Every row gives one point. The ring and each string are closed loops that go straight from each point to the next, and from the last back to the first. Before rounding, they use only three directions, however many columns there are. How many times does the string pass through the ring? Passing back the other way cancels.

Ring, 7 rows:
[[12,8,26,14],
[-24,15,33,-3],
[-45,5,33,-8],
[-42,-15,25,-1],
[-21,-26,13,6],
[11,-24,2,13],
[24,-7,12,19]]
String (22 x 4):
[[-37,5,7,-24],
[-53,7,25,-20],
[-59,8,40,-11],
[-39,5,15,-19],
[-23,0,21,-3],
[-25,2,37,8],
[-39,26,55,1],
[-21,29,34,-8],
[-5,20,19,-6],
[9,26,43,17],
[11,15,51,30],
[3,3,33,18],
[-1,-1,6,-2],
[9,3,6,0],
[-4,-1,25,11],
[4,8,38,20],
[-8,0,26,9],
[-10,20,54,19],
[-22,24,48,5],
[-24,8,40,7],
[-17,-1,16,-3],
[-35,8,10,-22]]
Times through: 0
String (20 x 4):
[[-12,-14,2,-5],
[-19,-16,29,14],
[-40,-29,42,21],
[-60,-28,42,9],
[-43,-12,13,-13],
[-33,-5,12,-12],
[-27,-3,32,5],
[-46,5,55,9],
[-56,15,48,-7],
[-47,14,26,-19],
[-33,6,9,-21],
[-21,-2,21,0],
[-22,-4,30,6],
[-19,-5,8,-8],
[-24,-8,1,-14],
[-21,-10,17,1],
[-23,-15,34,15],
[-27,-30,27,15],
[-20,-37,5,6],
[-13,-29,-10,-6]]
Times through: 3

Ring, 9 rows:
[[-3,-20,0,22,2,-26],
[-8,3,-1,5,22,-39],
[-3,25,6,-17,28,-33],
[5,31,11,-27,22,-19],
[15,26,18,-29,6,4],
[16,12,27,-21,-9,18],
[10,-8,34,-7,-19,22],
[3,-24,29,10,-21,13],
[-1,-28,10,24,-11,-11]]
String, 32 rows:
[[-13,-36,40,17,-19,6],
[-17,-17,41,2,-4,-3],
[-7,-4,26,-3,2,-8],
[5,-11,12,8,-6,-5],
[19,-28,-8,29,-19,-3],
[13,-46,-13,47,-24,-10],
[-12,-32,13,28,-4,-21],
[-21,-11,31,2,9,-20],
[-16,-10,20,6,10,-24],
[-5,-3,14,2,8,-20],
[10,-2,-12,11,7,-26],
[2,3,-22,13,22,-47],
[-10,14,-15,4,37,-59],
[-26,14,23,-13,33,-41],
[-10,5,24,-9,12,-17],
[10,8,-2,-2,9,-19],
[10,18,-15,-4,22,-35],
[-3,25,-11,-9,36,-49],
[-23,22,13,-15,40,-50],
[-8,21,-15,-3,40,-59],
[-2,14,-25,7,35,-60],
[-19,4,10,1,27,-43],
[-16,-1,18,0,17,-29],
[-5,-3,12,3,8,-20],
[11,-15,-16,24,0,-25],
[12,-32,-25,43,-8,-28],
[0,-37,-4,37,-10,-20],
[-12,-34,20,25,-9,-13],
[2,-43,9,36,-22,-4],
[-9,-35,28,22,-16,-1],
[3,-42,18,30,-27,7],
[16,-48,8,38,-37,14]]
Times through: 4

Ring, 6 rows:
[[11,22,-15,8,-4,-15,8,24],
[7,26,-19,39,-14,-29,-4,41],
[-7,12,-4,37,-9,-18,-14,18],
[-15,-3,11,9,5,3,-13,-15],
[-12,-8,15,-24,16,19,-2,-35],
[0,4,3,-26,13,11,9,-17]]
String (33 x 8):
[[10,19,-11,16,-3,-16,0,20],
[22,28,-20,26,-8,-29,-1,36],
[19,36,-29,35,-16,-36,5,55],
[9,32,-26,30,-16,-28,8,49],
[-4,16,-10,13,-6,-10,4,19],
[3,13,-5,10,0,-9,-2,10],
[14,19,-10,12,-1,-16,-1,17],
[8,15,-8,7,0,-11,1,12],
[-2,12,-5,1,0,-4,4,7],
[-5,12,-6,-15,3,4,14,2],
[-1,7,-2,-39,13,16,20,-14],
[5,3,5,-36,17,15,10,-24],
[7,2,6,-23,16,9,2,-22],
[-1,4,3,-6,8,3,-1,-10],
[-12,0,7,-13,9,11,2,-17],
[-23,-12,18,-31,17,27,2,-41],
[-19,-6,13,-17,11,17,-1,-27],
[-4,5,2,2,5,0,-4,-5],
[-7,2,5,-2,6,3,-4,-11],
[-17,-2,8,-7,7,10,-1,-16],
[-24,-15,22,-25,17,26,-5,-44],
[-22,-21,29,-38,25,34,-6,-60],
[-5,-7,16,-21,18,15,-6,-35],
[3,0,8,-12,13,6,-5,-21],
[-4,-8,16,-36,22,22,1,-41],
[-10,-10,16,-52,25,32,10,-47],
[-10,0,6,-31,13,18,11,-22],
[-7,5,1,-21,8,11,11,-11],
[0,10,-5,-24,8,7,16,-4],
[17,20,-13,-15,5,-5,15,10],
[10,24,-18,-4,-2,-10,16,23],
[3,21,-15,7,-5,-12,10,24],
[1,17,-10,11,-4,-11,3,17]]
Times through: 0
